Rows are points. The points of each table are mixes of a few directions, plus a little noise. Count the directions of each table, and those that both share. Where both have some left over, give the other angles between the two spaces (their principal angles), to ten degrees, smallest first.

First (6 x 3):
[[-11,-22,20],
[6,10,-12],
[4,60,7],
[-2,-22,-1],
[13,1,-32],
[-10,-28,18]]
Second (7 x 3):
[[14,36,-27],
[12,-14,-34],
[-18,-23,36],
[-13,17,38],
[-5,4,15],
[8,-20,-24],
[3,-3,-7]]
Directions: first 2, second 2, shared 2

First (8 x 6):
[[11,2,-1,-25,-8,19],
[13,19,9,60,-6,-54],
[29,4,3,32,10,-35],
[-35,2,1,26,1,-13],
[3,-5,-6,-56,-13,48],
[-13,-22,-10,-57,12,53],
[-34,7,3,3,-21,9],
[26,-7,-2,16,24,-22]]
Second (7 x 6):
[[6,-9,-18,3,-12,-18],
[0,-32,-32,9,-7,-7],
[15,14,-3,12,6,16],
[35,4,-18,20,-20,-11],
[-47,15,32,-24,40,31],
[40,-36,7,15,-43,-14],
[-49,45,32,-35,34,3]]
Directions: first 3, second 4, shared 1; angles 70, 70

First (8 x 9):
[[16,8,9,1,-10,10,-24,4,11],
[11,6,6,1,-7,7,-16,3,8],
[-22,-11,-13,-1,14,-14,33,-6,-15],
[37,19,21,2,-23,24,-56,10,25],
[-5,-3,-3,0,3,-3,8,-1,-4],
[0,0,0,0,0,0,0,0,0],
[-40,-20,-23,-3,25,-25,60,-11,-27],
[3,1,2,0,-2,2,-5,1,2]]
Second (8 x 9):
[[-28,-14,-16,-1,17,-17,42,-7,-18],
[3,2,2,0,-2,2,-4,1,2],
[24,13,13,2,-15,16,-36,6,17],
[37,19,21,3,-23,23,-56,10,24],
[4,2,3,0,-2,2,-5,2,3],
[-26,-13,-16,-2,16,-17,40,-6,-18],
[6,3,4,0,-3,4,-10,2,4],
[-20,-9,-12,-1,12,-13,30,-5,-13]]
Directions: first 1, second 1, shared 1

First (9 x 14):
[[7,1,3,3,-6,-7,-7,3,11,-4,5,-2,-4,4],
[1,0,0,0,-1,0,-1,0,1,0,1,0,0,0],
[-16,-3,-7,-5,13,16,15,-7,-26,10,-12,4,10,-8],
[19,4,9,6,-16,-20,-18,9,32,-12,15,-5,-12,10],
[36,7,17,12,-31,-37,-34,16,60,-22,29,-10,-22,19],
[-1,0,-1,0,1,1,1,-1,-2,1,-1,0,1,-1],
[0,0,0,0,0,0,1,0,-1,0,0,0,0,0],
[-31,-6,-14,-10,26,31,29,-14,-51,19,-24,8,19,-16],
[-15,-3,-7,-5,13,16,15,-7,-25,10,-12,4,9,-8]]
Second (10 x 14):
[[5,-24,-7,9,-16,-4,-24,-22,-10,-5,-9,0,4,18],
[-11,13,7,-18,3,-2,0,-18,21,-5,-16,-3,0,-11],
[1,-9,10,-4,1,-6,-5,2,12,-9,-4,-4,24,-9],
[-4,19,-13,-15,-1,6,12,-14,-1,-1,-8,-2,3,-4],
[-4,18,4,-7,14,0,27,-14,-8,-20,5,32,-26,-10],
[14,5,-24,10,3,15,32,23,-48,-3,27,23,-1,7],
[-1,-14,20,4,-11,-24,-16,12,25,9,3,-7,-14,7],
[8,0,-1,9,3,5,13,53,-9,18,24,-10,11,-1],
[-2,-1,-18,4,-15,2,-16,-25,-10,12,-12,-8,-20,19],
[-9,-7,24,7,18,9,-23,6,28,2,-11,-20,18,-16]]
Directions: first 1, second 6, shared 0; angles 40

First (11 x 20):
[[-14,-1,3,-22,2,30,-24,-1,-9,-4,-21,31,-19,28,2,-39,10,-1,-14,-29],
[-4,-2,1,11,5,-30,11,6,4,-9,16,-29,-12,-12,-4,14,-1,7,3,25],
[-28,3,-3,7,22,-19,0,3,-1,-16,7,-4,-23,-9,-9,-6,8,1,0,8],
[-11,-10,-8,23,-2,-25,7,-9,15,-3,-7,-24,0,-29,1,25,-4,11,-3,22],
[31,2,10,-3,-20,-6,-12,10,18,17,-15,-16,16,-4,21,24,-23,-2,14,-7],
[38,-15,-9,7,-52,27,2,-15,9,30,-19,-2,48,-3,13,21,-12,10,-7,-11],
[-1,0,4,-26,1,46,-8,-9,-20,-1,-8,38,-1,36,-4,-36,14,-6,-13,-24],
[6,-10,19,-28,11,13,22,-12,-22,-19,20,-5,-22,40,-10,-25,16,1,-15,24],
[-16,17,-13,19,12,-29,5,22,-5,-5,30,-7,-3,-19,-13,4,3,-2,15,2],
[4,13,-1,25,23,-26,9,-4,23,8,-3,-9,26,-46,8,47,-22,-15,22,16],
[-8,6,-3,-13,-3,19,-14,10,-14,0,1,23,-8,21,-5,-29,10,-2,-3,-24]]
Second (10 x 20):
[[40,14,8,-4,-5,0,23,10,-7,13,31,-8,33,5,1,22,-12,-13,22,9],
[2,2,15,-15,-5,-20,-32,24,13,-5,-18,-16,-32,10,17,-8,-12,5,6,-13],
[-37,1,-19,31,14,-28,3,-1,6,-9,5,-8,-10,-36,-13,10,8,7,-2,11],
[35,2,17,-26,-12,21,-1,4,-5,10,0,3,11,30,12,-4,-9,-7,5,-8],
[-50,-12,-25,28,14,-1,4,-23,0,-12,-10,14,-10,-28,-18,-8,21,11,-21,6],
[-40,-16,-19,15,8,19,3,-31,-5,-9,-17,22,-6,-11,-14,-17,22,9,-27,0],
[60,22,30,-24,-13,-26,-7,45,6,14,23,-33,8,21,24,22,-32,-13,37,-2],
[23,0,6,-12,-7,26,13,-9,-9,8,6,11,21,18,1,-1,0,-7,0,-1],
[10,3,0,1,0,0,9,1,-3,4,10,-2,11,-1,-1,7,-2,-4,6,5],
[-43,-17,-13,7,6,10,-14,-21,3,-13,-29,17,-24,-7,-7,-23,18,13,-27,-7]]
Directions: first 6, second 3, shared 3

First (8 x 32):
[[16,6,-8,12,-11,7,-4,-2,9,-12,-2,8,6,23,-11,7,-6,-1,-6,1,9,-3,11,-24,-7,9,-12,0,-1,20,22,-3],
[-16,10,19,17,13,-26,-22,16,10,32,-8,-11,-8,-30,23,29,7,11,16,13,-12,-1,-38,25,-11,-24,8,-2,13,-22,-31,12],
[-1,-6,1,-6,-5,7,5,2,-4,-5,2,-6,-4,1,2,-14,2,0,0,-4,1,4,2,10,3,10,1,-7,-1,-6,8,-4],
[5,0,-19,-19,9,9,26,-32,-14,-18,5,32,22,15,-27,-1,-5,-14,-16,-6,1,-11,41,-45,18,-4,3,27,-11,26,-9,1],
[11,-14,-19,-28,-8,26,33,-23,-18,-33,12,14,9,23,-23,-36,-5,-13,-17,-16,9,-1,45,-22,20,21,-1,6,-14,17,20,-9],
[-10,-4,18,10,-3,-8,-18,26,7,18,-2,-28,-18,-20,25,-3,7,11,13,4,-4,11,-36,44,-11,1,2,-22,9,-27,-1,0],
[-13,11,17,21,10,-25,-25,18,13,32,-10,-11,-7,-26,22,31,5,11,15,14,-11,0,-40,22,-15,-23,5,-2,13,-19,-25,10],
[9,-4,-7,-4,-9,11,7,-4,-3,-16,3,3,4,15,-10,-13,-2,-3,-7,-5,7,1,17,-10,3,13,-6,-2,-5,9,19,-5]]
Second (9 x 32):
[[5,1,-1,4,-4,3,-3,4,3,-3,-1,-1,0,6,-3,0,0,1,0,-1,4,4,3,-2,-3,4,-4,-3,0,4,7,-3],
[-16,-11,8,-20,29,-4,12,-9,-15,11,3,1,1,-30,0,-1,17,-5,7,-9,-12,13,4,17,16,-19,25,10,-3,-13,-43,-2],
[4,12,-9,13,-28,-8,-5,0,8,-2,0,5,2,18,11,1,-22,6,-9,16,4,-29,-12,-15,-11,9,-23,-4,4,4,32,14],
[27,4,-3,21,-17,18,-15,17,17,-20,-5,-8,-4,35,-13,2,-1,1,-2,-5,19,18,12,-11,-15,25,-16,-15,-2,22,40,-17],
[23,15,-9,27,-40,4,-16,11,18,-14,-4,-1,0,40,0,2,-22,6,-9,14,16,-16,-4,-21,-21,26,-35,-12,3,17,59,3],
[-3,-14,9,-14,27,7,5,3,-8,0,0,-3,-2,-18,-11,-1,22,-5,9,-15,-3,29,13,14,10,-9,23,3,-4,-2,-31,-14],
[4,11,-7,11,-24,-7,-5,-1,7,-2,0,4,2,17,10,1,-18,6,-8,15,3,-25,-12,-13,-9,9,-19,-3,3,3,27,12],
[-26,-1,1,-18,11,-20,14,-17,-16,19,6,8,4,-31,16,-1,-4,-1,-2,8,-18,-24,-14,8,14,-24,12,15,2,-22,-34,20],
[-16,-19,13,-27,45,3,14,-5,-18,10,2,-3,-1,-40,-9,-2,28,-7,13,-19,-13,32,13,23,20,-23,39,10,-4,-13,-60,-11]]
Directions: first 3, second 2, shared 1; angles 70
